Rows are points. Each copy is the shape, with its points in the same order, turned, moved and blurred by noise. Say if it was mirrored as well.

Shape (7 x 2)
[[-25  34]
 [  9 -54]
 [ 14 -17]
 [-17  34]
 [-20  21]
 [-18 -41]
 [-17  18]]
Copy 1 (7 x 2)
[[ 15  43]
 [-27 -43]
 [  0 -24]
 [ 24  34]
 [  5  34]
 [-41  -6]
 [  5  29]]
Copy 1 is: only turned
Copy 2 (7 x 2)
[[-56   9]
 [ 37   5]
 [  5  25]
 [-54  16]
 [-43   8]
 [ 15 -16]
 [-39  10]]
Copy 2 is: only turned

Shape (10 x 4)
[[ 24 -58 -32 -47]
 [-31  25 -27 -12]
 [ 12   0  32  25]
 [ -9  14  12  23]
 [-21  -2   5 -21]
 [-41  15  48  24]
 [ -9  15  20  14]
 [ 36 -41 -19 -50]
 [-12  32  33  14]
 [-12  26  -1 -40]]
Copy 1 (10 x 4)
[[ -3 -11 -94  11]
 [-48  18  -3  15]
 [ 21 -14  13 -18]
 [ -3   7  20  -9]
 [-32  -6 -18 -17]
 [-14   3  38 -47]
 [ -8  -4  20 -10]
 [ -1 -30 -82  14]
 [-17 -13  36 -13]
 [-51 -24 -15   5]]
Copy 1 is: mirrored
Copy 2 (10 x 4)
[[ 61 -19  10  52]
 [-30 -28 -30  -1]
 [  5  10  14 -44]
 [-12  -6  -1 -35]
 [-18 -13   8   8]
 [-54  -2  24 -49]
 [-20  -4   2 -29]
 [ 56   9  -5  44]
 [-34  11   2 -45]
 [-22   7 -19  19]]
Copy 2 is: mirrored
Copy 3 (10 x 4)
[[ 47 -57 -57 -25]
 [-48 -23 -21  -7]
 [ 26  17  21  -1]
 [ -3   8  15   4]
 [-12 -35   6   3]
 [-13  -2  49  31]
 [ -6   4  25  -2]
 [ 42 -59 -39 -46]
 [ -9   8  38  -3]
 [-26 -48   4 -24]]
Copy 3 is: only turned
Copy 4 (10 x 4)
[[ -2 -37 -51  37]
 [-51  -4  12 -22]
 [ 25  31  20 -10]
 [ -3  24  29 -16]
 [-10 -19   5 -22]
 [ 15   5  59 -42]
 [  2  18  25 -25]
 [  3 -25 -58  21]
 [  5  25  29 -42]
 [-27 -11 -16 -45]]
Copy 4 is: only turned

Shape (12 x 8)
[[ 27 -18 -21  29 -23  17  17  -6]
 [-20   0 -33  29 -54  55  14 -14]
 [ -4 -24  13  23  65 -25  29 -16]
 [  9  -9  -5 -16  20  49  23 -24]
 [ -2 -28 -18  -8 -40  36  13  -3]
 [ 26 -16 -17 -32 -53  44   1 -14]
 [ 14 -33 -30 -17 -27 -46  30  32]
 [ 12  25 -12   0 -35 -77  -9  52]
 [  5 -30 -31 -29  22  14 -51  -1]
 [-16 -21  36  18 -46   6   0 -19]
 [-10  -1  18  14  27  10  28  10]
 [ 18 -33  27 -11 -14  45   4  19]]
Copy 1 (12 x 8)
[[ 16 -23 -37  20 -15 -33  -4  -2]
 [-21 -13 -67  -3 -29 -10  19  22]
 [-23 -30  36  59  48  -5  -7 -15]
 [-14 -48 -14  -6  18  11 -30   8]
 [ -4 -36 -33 -15 -35 -26   6  28]
 [  8 -39 -31 -50 -34 -35 -25  19]
 [ 29 -34  27   7  -5 -65  47   2]
 [ 45  41  53  -5 -21 -55  44 -17]
 [ -6  -7   8 -13  30 -43 -32  57]
 [-48 -13   5  12 -51 -25  -3  -2]
 [ -3 -19  12  35   0  21  -2   1]
 [  4 -37   2   8 -36  -3 -36  33]]
Copy 1 is: only turned
Copy 2 (12 x 8)
[[ 41   2  -3  -4 -30  30 -16  17]
 [ -8  -9  25  19 -63  53 -10  25]
 [ 44  15 -28  14  43  18  38 -29]
 [-10  33 -15 -24  -3  53   4  -2]
 [  2  -5  27 -18 -23  42  -7  34]
 [-11  -1  22 -52 -36  33 -27  33]
 [ 50 -31   4 -28   3 -10  27  58]
 [ 32 -42 -14   2 -14 -79  14  51]
 [-18 -31 -23 -20  41  27 -34  19]
 [ 11   3  57   1 -19  -1  -7 -12]
 [ 12  34 -11  19   9   8  23   3]
 [  3  41  26 -20  11  21 -26  30]]
Copy 2 is: only turned
Copy 3 (12 x 8)
[[ 23 -31 -38  14  -8  30 -15 -22]
 [ 17  11 -49  14 -13  71 -50  -9]
 [-51 -35  -3  -5  33   0  29 -41]
 [  7   2  -8 -42  -4  39   0 -38]
 [ 15 -14 -31  -9 -29  56 -20   6]
 [ 48 -19 -16 -31 -36  49 -35   7]
 [  3 -54 -47  -4  -2   4  14  51]
 [ 12 -33 -22  35  22 -42 -14  75]
 [-20 -13  -8 -38 -52 -19 -32  -9]
 [ -4 -29  20  29  -7  59 -29   9]
 [-16   3  -1   6  18  20  22 -16]
 [ 23  -6  12  -2 -43  39  15  -7]]
Copy 3 is: mirrored
Copy 4 (12 x 8)
[[ 29  -2   5  20   6   3  48   4]
 [ -4   1  34  34 -17  43  63 -26]
 [ 22   6 -26 -65  37   0  21   8]
 [ 30  -8  14 -16  18  61  25   7]
 [ 10 -36  37  15 -16  33  37  -2]
 [ 35 -29  56  29 -26  33  17   5]
 [  2 -33  -2  -4 -44 -39  36  36]
 [-32  20   2  11 -43 -63  -9  33]
 [ 15 -43 -26  15 -13  38 -24  -1]
 [ -2 -20  47  -5  11 -15  21 -41]
 [-12   4   5 -28  32  14  28  17]
 [ 15 -40  41  16  33  22  10  20]]
Copy 4 is: only turned

Shape (15 x 9)
[[-15  -7  22 -21 -25 -19  39  24  32]
 [-20  24 -34  -5 -31  -2 -32 -31  18]
 [ 12  42  30  -2 -23   3 -27   0 -13]
 [-35  20  11  17  -3 -37  -7  25  25]
 [ 15 -41  37 -55  19 -19 -10   0 -37]
 [-43 -11  17  15 -23   3  33  25  -4]
 [  9 -43  31  16 -39  12  52   2  35]
 [-43 -45  -9  -2  16  -5  25  42 -35]
 [-43 -30  27 -11 -18 -13 -30  24 -48]
 [-48  28  28   9  32  14  -1  34  -2]
 [ 23   1  -1 -51  11   1  41  -4 -51]
 [ 28  10 -33  31 -42 -11  -4  -7 -54]
 [ 19   0 -41  32  11  14   5  11  16]
 [ -4 -46  16  31  19 -12  53  -9  22]
 [ 32  -1  41 -33 -18 -62 -10 -46 -52]]
Copy 1 (15 x 9)
[[ -7  41  51  -4   0  38  -4  15  -3]
 [-51 -36  16  21 -21  -1  -8  -8  37]
 [-47 -14   0  17  37  20 -16 -27 -16]
 [-46   8  46  20  23  16  26  31  10]
 [ 10   3  -3 -78  44  14  -9  -9   2]
 [ -2  -7  63   3  15  30   8  28 -22]
 [ 42  10  43  15  -4  69  -8  10   4]
 [ 20 -18  53 -43  21  -8  13  56 -23]
 [-14 -37  55 -39  57  -4 -17  14  -4]
 [-48 -19  23  -8  31  33  30  48 -44]
 [ 10   5 -10 -54 -14 -15   6 -17 -47]
 [ 19 -30  12  39  12 -49  -7 -26  -1]
 [  4 -15 -16  34  -9   1  15  42   4]
 [ 39   2  23   0   2  48  53  27  13]
 [ -8   7   4 -37  52  -8  16 -81  17]]
Copy 1 is: only turned
Copy 2 (15 x 9)
[[ 29  25 -28  -2   4  -5  20  44  10]
 [ 10 -35 -54  13  -8  27 -27 -24 -19]
 [  2  25 -12   4 -25  -7 -45 -22  -9]
 [-18  -4 -38 -20  29 -23  -6   9  12]
 [ 71   8  11 -33 -15 -32  37 -50 -13]
 [ -8  14 -10 -30   3   5  28  38 -26]
 [ 17  11   1  15 -32 -18  29  70 -24]
 [  8 -12  18 -65   9   3  57   3 -20]
 [ 40  11  -5 -78   0  -6   2 -21 -44]
 [-13   5  21 -36  40   1  -9   8   8]
 [ 29  34  13   1 -37  21  51 -41  -1]
 [-34   2 -33 -17 -70   5  13 -39 -44]
 [-30 -42  -2   8 -34  10  15  -2   5]
 [  1 -14  12  20   8 -39  64  21 -20]
 [ 39  43 -30   4 -34 -37   4 -75 -41]]
Copy 2 is: mirrored
Copy 3 (15 x 9)
[[-22 -23 -37 -17  10 -16  42  18   3]
 [-18   0  18  -1 -53 -17 -18 -14  23]
 [ -2  25 -33  -3 -25  10   2 -47  32]
 [ -1 -25 -38  19   3 -30  -7  -6  12]
 [-19  29 -25 -77  49   1 -13 -25   3]
 [ -6  -8 -19  15  15   0  22  13 -38]
 [-15 -49  11 -25  24  24  67   2   2]
 [-13   9 -16 -11  40   9 -25  32 -52]
 [  0   9 -36 -29  13  -6 -30 -32 -53]
 [-31  22 -50  42  31  -6  -8  -7  -7]
 [ -8  71 -11 -50  16  20  11  24  15]
 [ 50  16  15 -15 -35  37 -20  -4  11]
 [-12 -15  13  18   2  33 -18  25  41]
 [ -6 -29  24  -3  65   6  28  20  11]
 [ 43  41  -8 -80   9 -25   9 -47  27]]
Copy 3 is: mirrored
Copy 4 (15 x 9)
[[-12   4   0 -27 -24 -10  49  28   7]
 [-68  46  24  25   0 -14   2 -16  11]
 [-18  31  18 -11  30   8 -24   8   6]
 [-13  44  -7   7  14 -12  50   8 -22]
 [-17 -48 -44 -23  37 -31 -12  11  22]
 [-16   1   9 -21  -9  15  48 -11 -26]
 [ 17 -22  38 -14 -50 -11  38  -1  10]
 [-28 -39 -44  -1  -7  22  40 -12 -41]
 [-43 -31  -8 -23  46 -11  13  -3 -49]
 [-15  16 -23  -6  44  49  50 -17  -9]
 [-27 -16 -54 -36 -17  11 -38  -2  23]
 [-30  10  18  16 -26   1 -62  -6 -37]
 [-18  13  -1  62 -31  23   2  -8  10]
 [ 30 -19 -13  11 -39 -19  46 -32   6]
 [ -9   6 -21 -42  17 -68 -53  -5   0]]
Copy 4 is: only turned
